Each row of a before or after table is a point. The points were changed in one or more steps. Then noise was added and the rows were shuffled. The steps act on columns, c1 being the first. Name the steps. A step turns or swaps two columns, mirrors them in a line or flattens them onto one, adds a multiple of one to another, or multiplies or shifts one. Angles are multiples of 10 degrees, from the lower column toward the higher: turns from -170 to 170, lines from 10 to 170 but not 90. Use the fewest steps. Two steps may share a column if one is a turn and the other turns, adds or multiplies; they go together, in the order done. Otherwise the lowest column goes first.

Before (8 x 2):
[[-0.32 -0.08]
 [ 0.10 -0.11]
 [-0.24 -0.36]
 [-0.06 -0.24]
 [ 0.14  0.45]
 [-0.30  0.03]
 [-0.56 -0.34]
 [ 0.01 -0.40]]
After, 8 rows:
[[ 0.20  0.63]
 [ 0.19 -0.46]
 [-0.13  0.04]
 [ 0.17  0.21]
 [-0.15  0.22]
 [ 0.19  0.20]
 [-0.28  0.28]
 [-0.05  0.44]]
Steps: turn c1 and c2 by -140 degrees

Before, 10 rows:
[[ 0.19  0.38 -0.17  0.04]
 [ 0.27 -0.08 -0.37 -0.11]
 [ 0.28  0.15  0.04 -0.04]
 [ 0.15 -0.37 -0.35 -0.26]
 [-0.47  0.16  0.30 -0.45]
 [ 0.00 -0.09 -0.46  0.21]
 [-0.42 -0.16  0.26 -0.49]
 [-0.16 -0.22 -0.15  0.09]
 [ 0.02  0.25 -0.35 -0.27]
 [ 0.15  0.26 -0.57  0.19]]
After, 10 rows:
[[ 0.60 -0.21  0.25  0.24]
 [-0.36 -0.07 -0.03  0.34]
 [-0.26 -0.11 -0.40  0.13]
 [ 0.64  0.20  0.22  0.17]
 [-0.38  0.33 -0.44  0.19]
 [ 0.02 -0.31 -0.24  0.05]
 [-0.15 -0.46  0.00  0.39]
 [-0.19  0.19  0.16 -0.03]
 [-0.25  0.47 -0.05  0.05]
 [-0.06  0.35 -0.08  0.43]]
Steps: turn c3 and c4 by -140 degrees; turn c1 and c3 by 150 degrees; multiply c2 by 1.3

Before (13 x 8):
[[-0.14 -0.07  0.16  0.35 -0.21 -0.26 -0.22 -0.23]
 [-0.12  0.01 -0.02 -0.07 -0.26  0.00  0.09 -0.06]
 [ 0.17  0.20 -0.23  0.29 -0.45 -0.03 -0.15  0.04]
 [-0.26  0.45  0.08  0.26  0.25  0.28  0.23 -0.43]
 [-0.03  0.12  0.12 -0.44 -0.48 -0.22 -0.32 -0.18]
 [ 0.05  0.40 -0.43  0.03  0.04 -0.40  0.37  0.05]
 [ 0.02  0.53  0.12  0.04 -0.16 -0.03 -0.34  0.42]
 [ 0.28 -0.11  0.20  0.04 -0.10  0.03 -0.20 -0.23]
 [ 0.04  0.31  0.43  0.09 -0.20 -0.20  0.00  0.21]
 [-0.03  0.43 -0.46  0.03  0.47  0.27 -0.07  0.00]
 [ 0.16  0.33 -0.18 -0.01 -0.36  0.08 -0.06  0.56]
 [-0.09 -0.12  0.08  0.23 -0.36 -0.57 -0.40 -0.44]
 [ 0.36  0.15 -0.18  0.32 -0.06 -0.32  0.19 -0.39]]
After:
[[ 0.18  0.40 -0.44  0.43  0.25 -0.37  0.02 -0.05]
 [ 0.83 -0.08  0.20 -0.13 -0.17  0.00 -0.21  0.07]
 [ 0.08  0.48  0.14 -0.23  0.18  0.02 -0.21  0.09]
 [-0.01  0.42 -0.46 -0.15  0.79  0.30  0.00 -0.08]
 [-0.40 -0.09  0.14  0.17 -0.23 -0.24 -0.53 -0.01]
 [ 0.50  0.19 -0.23  0.07 -0.29 -0.04 -0.36 -0.03]
 [-0.23 -0.12 -0.01  0.01 -0.43 -0.57 -0.66  0.02]
 [ 0.51  0.32 -0.12 -0.09 -0.14  0.07 -0.02  0.01]
 [-0.37 -0.03  0.02  0.00 -0.24 -0.02  0.11 -0.03]
 [ 0.12  0.29  0.44  0.06 -0.01 -0.20 -0.13  0.10]
 [-0.82  0.47  0.02  0.22  0.55  0.28  0.07 -0.04]
 [-0.04  0.10  0.09 -0.52 -0.34 -0.22  0.07  0.03]
 [ 1.11  0.19 -0.22  0.50  0.03 -0.31 -0.22 -0.08]]
Steps: multiply c1 by 3; add 0.7 times c2 to c5; flatten c3 and c8 onto the line at 10 degrees; add -0.5 times c6 to c4; turn c4 and c7 by -50 degrees
